Each row is a point. Each copy is the shape, with its points in the same order, stretched, turned, moved and blurred by noise. Say if it was mirrored as well.

Shape (9 x 3):
[[-13.0 -10.3  -2.3]
 [-11.3 -15.2 -12.9]
 [ -1.7  41.1  -3.9]
 [  0.4   1.3  10.3]
 [ -0.2 -26.7  23.7]
 [-22.4  -3.6   7.7]
 [ 18.7   7.3  -2.7]
 [ 18.1 -25.4 -47.4]
 [ -6.6   9.4  34.3]]
Copy 1 (9 x 3):
[[  1.8  -9.4  17.8]
 [ 10.9  -9.9  23.5]
 [ 17.5 -13.5 -51.8]
 [ -0.9   1.4   0.5]
 [-18.5  11.8  36.0]
 [ -9.5 -15.4   9.3]
 [ 18.3   8.8 -10.1]
 [ 50.4   1.6  34.2]
 [-23.3   2.4 -10.8]]
Copy 1 is: only turned
Copy 2:
[[-15.7   3.8   3.3]
 [-16.6   7.0  22.0]
 [ 36.1 -31.3 -15.7]
 [  6.7   6.3 -16.9]
 [-18.3  36.1  -9.0]
 [-16.1  -4.2 -13.4]
 [ 25.7   5.1   5.9]
 [  5.3  20.4  72.9]
 [  6.1   4.1 -43.3]]
Copy 2 is: only turned

Shape (11 x 6):
[[ 13.4  11.7  15.0  21.2  17.2  32.9]
 [-23.6 -21.3  34.0 -22.2 -23.7 -36.9]
 [ -8.1   8.9  15.7  12.9 -15.5  -2.7]
 [  8.6  -2.0 -51.6 -22.9  -5.2 -19.4]
 [ 37.8  -2.0  12.7 -23.0 -19.3   1.1]
 [ 16.2   4.1  -5.9  -0.2   3.3  40.5]
 [  6.0 -15.9  21.1  18.7  -2.5  27.9]
 [-19.8  21.7  13.5  -4.2   6.8 -33.0]
 [ 12.9  15.7  13.5  -9.0   8.3  -3.6]
 [  8.9 -19.1 -17.7 -18.7  49.2  16.9]
 [ 31.7 -12.0  25.8  10.4   4.7   5.5]]
Copy 1:
[[ 26.7  37.7  11.2  -2.7   5.7 -24.2]
 [-34.0 -33.7  18.6 -16.5  39.4  -4.7]
 [  2.2  -2.8   2.5  10.9  19.3  -5.0]
 [-48.6 -51.0 -17.7  11.6 -31.4  43.9]
 [ 15.5 -39.3  36.1 -22.9  11.1  27.8]
 [  9.6  25.8  10.8 -17.1  -0.9   9.1]
 [ 22.3  23.2   0.4 -33.1  26.5 -17.6]
 [-33.5 -13.2  14.8  38.7   1.1 -16.6]
 [ -1.3  -5.0  29.3   9.3   0.1  -5.1]
 [-37.1  23.1   3.7 -29.3 -24.4 -19.9]
 [ 32.2 -11.4  15.7 -25.1  15.8 -18.0]]
Copy 1 is: only turned
Copy 2, 11 rows:
[[  4.1  -3.1 -44.3  -1.9   8.7  -4.8]
 [-12.5 -21.6  43.4  47.6   3.5  -1.3]
 [ -0.5 -21.5 -13.0  26.6   3.7  19.8]
 [ 13.2  12.8  25.9 -22.4  -8.8  -0.7]
 [-28.1  -0.4  -6.0 -31.9  14.8  -9.1]
 [ 11.4  -4.5 -23.8 -20.9  11.7 -20.8]
 [  1.7  -8.9 -18.1  21.5  24.3  -4.3]
 [-12.3 -10.6  10.1  28.2 -17.0  11.4]
 [-19.2  -3.5 -19.8  -8.5  -6.2  -9.1]
 [ 20.1  34.7  14.9  -9.9  -1.4 -55.5]
 [-22.0  10.7 -17.5   4.2  13.6  -5.2]]
Copy 2 is: only turned
